Each row is a point. Before rounding, the points of a table are all equally far from one centre. They may lie mostly on one side of it. Write the centre, to within rounding.
In the rows, zero is written as 128.

Points, 5 rows:
[[ 79 118]
 [113  55]
 [ 97 184]
 [ 86 163]
 [115 201]]
Centre: [172 128]

Points, 11 rows:
[[215 122 145  83]
 [237 173 121 118]
 [179 151 166 125]
 [184 110 152 128]
 [235 148 140  97]
 [202 119 121  62]
 [192 110 151 131]
 [188 121 162 118]
 [196 167 163 116]
 [175 109 151  94]
 [213 134 160 113]]
Centre: [186 147 109 110]

Points:
[[102 178 102  41  89 111 128  83 152]
 [104 143 143  61 108 160 179 108 111]
 [ 44 168 132  73  61 112 148  99 168]
 [ 52 208 107  80  65  91 118  88 155]
 [ 88 155 177  83  90  96 204 131 182]
 [ 74 185 167  58  40  60 130  88 116]
 [ 75 183  74  74 124 126 144 118  76]
 [141 165 205  62  82 106 120  78  86]
 [ 85 164 128  34  79 112 139  81  94]
 [ 58 170 147  74  81  63 181  63 124]
 [101 143 134  74  59 125 141  57 110]
 [130 158 113  75  61 110 161  70 142]
 [ 61 123 101  67  99  43 158 100 142]
 [ 47 180  94  87  84 149 144 125 132]]
Centre: [102 166 151 118 116  84 125 128 121]

Points (16 x 12):
[[100 101  96 105 153 106 139 154 232 149  75 193]
 [130  92  83 137 119  53 145 197 162 173  60 147]
 [118 129 107  99 151 124 113 198 185 211  49 112]
 [126 126 138  94 139  96 185 181 197 189 125 141]
 [ 70 129  87 130 184  85 152 211 186 178 127 130]
 [118  61  85 146 120 113 140 197 182 162 146 119]
 [158 153  74  63 148 120 185 169 158 197 111 183]
 [ 96  96  52 118 146  33 138 133 170 188 109 142]
 [115 127  77 113 143  67 103 153 205 232  78 155]
 [ 74 126  52 121 178  62 131 179 162 209 135 159]
 [122 143  23 136 192  73 132 164 171 212 114 100]
 [124 112  77 116 148  84 189 174 185 210 109 134]
 [102 147  95 122 154 123 165 175 199 221 103 125]
 [133 121  66 116 196  68 176 175 145 210 155 180]
 [117 160  61 138 168 108 148 170 160 183  28 184]
 [151  59 101 114 128  52 112 174 133 210 112 174]]
Centre: [150 135  98 123 170 107 103 147 147 145 117 147]

Points (27 x 20):
[[146 201 133 160 154 113 102 125 209 104 116 192 122  19  69 178 135 127
  125  93]
 [148 213 123 142 178  80  86 169 168 168 143 148 103  57  82 199 123 109
  129 136]
 [158 212 166 126 158  98  97 155 211 156 106 198 111  96  50 149 140 130
  196 117]
 [147 174 157 141 113 122 139 164 222 144 106 126 139  61  74 158 120  79
  136  82]
 [106 212 155 130 143  68 116 148 213 150 132 191 127  65  38 182 122 153
  126  77]
 [148 190 157 163 108  61  93 147 220 133 128 199 113  75  27 168 121 135
  173 141]
 [105 185 152 166 134 106  91 110 202 170  84 193 148 105  51 185 168 134
  176  97]
 [141 180 186 160 127  82 132 133 223 113  88 188 137  64  61 159 107 112
  153 114]
 [126 197 155 153 136  81  90 172 199 158 143 207 128  79  11 182 127 111
  162 100]
 [ 98 185 178 106 147 122 109 144 200 117 122 147 119  90  68 225  96 106
  144  68]
 [117 227 173 109 142 121 101 172 176  78 138 162 151  63  54 194  98 109
  159 108]
 [134 206 162 178 140 141  78 150 156 105 130 217 143  94  39 191 176 124
  144  83]
 [118 214 178 146 143  96  68 192 203 125 140 150 149  76  81 197 132  82
  158 128]
 [159 183 158 185 134  83  79 157 202 158  91 164 144  50  49 171 125  94
  142 105]
 [158 179 177 159 146  78 107 150 200 186  99 168  96  71  53 173 109 153
  177 122]
 [116 193 141 150 149 136 133 157 230 154 123 185 133  99  44 156 116 121
  178  87]
 [119 184 130 173 128 108  48 163 189 125 158 152 149  37  77 212 127  98
  172  47]
 [142 208 168  96 110  63 114 148 185 122 116 167 174  55  48 167  70 129
  105 119]
 [145 176 151 163 160 128  85 163 209 159 119 175 103  69  68 167  86  81
  159  74]
 [151 221 154 175 116  73 132 155 189 148 161 212 140  85  94 161 117 122
  161 143]
 [156 219 182 186 105 107  90 156 139 114 148 161 160  68  21 168 140 155
  154  91]
 [ 86 199 112 127 115 118  93 133 182  92 158 183 196  50  70 214 116 113
  188 105]
 [138 215 175 128 170 107  84 146 214 160  98 163 116  63  64 178 141 130
  138  90]
 [131 232 144 130 130  60  78 158 191 144 137 188 143 105  37 182 130 137
  197  73]
 [121 222 177 123 141  63 122 167 144 147  93 193 168 101  43 147 123 109
  149  90]
 [182 145 157 134 145 134  99 188 172 140 117 222 143  33  49 215 132 114
  163 130]
 [128 228 175 161 150 102  81 170 183 164 111 174 129  83  50 181 140 114
  152 118]]
Centre: [131 124 133 118 125 100  79 155 149 120 141 165 146  93  98 145 130 155
 148 105]
